Each row of a before or after table is a point. The points were changed in one or more steps. Then noise was added and the rows were shuffled. The steps act on columns, c1 being the first. What was done? A step turns or swaps two columns, mirrors them in a line or flattens them onto one, adds a multiple of one to another, or multiplies or shifts one. Angles are multiples of 10 degrees, from the lower column toward the higher: turns from -170 to 170, lines from 10 to 170 but not 90. Use the fewest steps. Two steps may share a column if one is a turn and the other turns, adds or multiplies; they go together, in the order done. Otherwise the lowest column goes first.

Before:
[[ -9  17]
 [ 30  12]
 [ 20  30]
 [ -4 -68]
 [-38  12]
 [-42  77]
 [ 16  -8]
 [-64 -22]
 [ 17  34]
 [ 17 -28]
 [  8 -49]]
After:
[[ 18 -45]
 [-60 -31]
 [ 16  35]
 [ 20 -26]
 [ 29  16]
 [-39   7]
 [ 13  36]
 [  6 -67]
 [-13  15]
 [-54  69]
 [ 17  -3]]
Steps: turn c1 and c2 by 10 degrees

Before, 9 rows:
[[ 10  14  11  33  23 -14 -52   2]
 [ 40 -35  13  13  52 -45  21 -21]
 [ 41 -10  19  25  16  28  -6 -35]
 [ 25  15 -25  -7   7  18  -2 -19]
 [ -6   7  13  30 -34  20   1   0]
 [-32 -75   5 -13  27   1   5  -6]
 [-66  15  32 -65 -17  15  -2  -1]
 [ 48 -16   9   3 -23  20 -27   9]
 [ 55   6   0  29  78  15  -8  28]]
After, 9 rows:
[[ 68 -34  -4 -16   1  -6  10  28]
 [ 93   6  18 -27   6  18 -14 -26]
 [ 15 -16  -3  -3 -52  -6 -39 -28]
 [ 40 -11  -9 -33 -19 -52 -16 -14]
 [ 24  18   8 -33   8  14 -58  18]
 [-32  10   3 -34 -18  -8 -10 -10]
 [ 22  14  17  20 -11 -20 -14   2]
 [  1 -75 -10   6  42 -31  -4 -44]
 [-55  15 -59  38  40  -6 -11  -4]]
Steps: turn c1 and c5 by -50 degrees; add -0.7 times c2 to c6; turn c6 and c8 by -120 degrees; turn c3 and c4 by -150 degrees; shift c7 by -10

Before, 14 rows:
[[ -3 -34  -2  29 -15  65 -16 -28  15  16  37 -18]
 [ 16  -9  22   3 -26  22 -34 -21 -58   8 -40 -20]
 [-68 -45   4  -9  71   7  24  37  56  84 -33  -7]
 [ 23  15  39  41 -21  15 -42 -37  16  50  -4 -39]
 [ 16  30  60 -32 -26  45 -18   1 -22  10 -38  -7]
 [-36  26  13  27  -6  53 -35 -65 -36  50   9 -23]
 [  4  11  50  -4  57 -36   3  38  -9  -6  -6  37]
 [-58   1 -40 -23  41   0 -15  40  55  42  -2 -34]
 [ 31  26  32 -52  58  12   5  -5  20  -7 -41  27]
 [ -7  19  35  17 -56  51 -61 -27 -19  34  -8  31]
 [ 16  29  60 -45  57  -2  46  62   2   5  10   3]
 [-29  26  38  25  54  -8  61  41  54 -34 -20  -5]
 [-61 -22 -37 -12  22 -34  62  11  54  73   6   3]
 [ -8   4  94 -73  25 -21 -10   1  -3 -25 -19   9]]
After (14 x 12):
[[ -8 -53  36  14 -58  55  34  16 -20  42 -10  35]
 [-11 -10  95 -74  18 -24   2 -17  -2 -14 -13  11]
 [-32 -30  12  21  -4  53  31  11 -37  80  13 -24]
 [ 16  46  55 -47  59   0  14  35  -2 -49   9   6]
 [  3   7  47  -6  54 -41  14  15 -11 -39  -8  36]
 [-58 -15 -38 -24  39   1   5  54  56 -12  -9 -31]
 [-59  56 -32 -14  22 -28 -32  64  55  25   9   2]
 [ 19 -36  25   3 -28  23  -2   2 -56  21 -44 -17]
 [ 18 -14  58 -32 -25  46  29  10 -18   0 -41  -4]
 [ -6 -20   0  29 -13  60 -24   4  15  33  38 -21]
 [ 23 -43  35  43 -21  13  19  25  10  58  -8 -40]
 [-68  19   8 -12  83   9 -50  92  52  13 -35  -4]
 [-25  68  36  28  57 -13  12 -14  58 -49 -18  -8]
 [ 32  13  38 -53  60   8  20  -9  20   2 -35  29]]
Steps: mirror c2 and c7 in the line at 40 degrees; turn c8 and c10 by -60 degrees
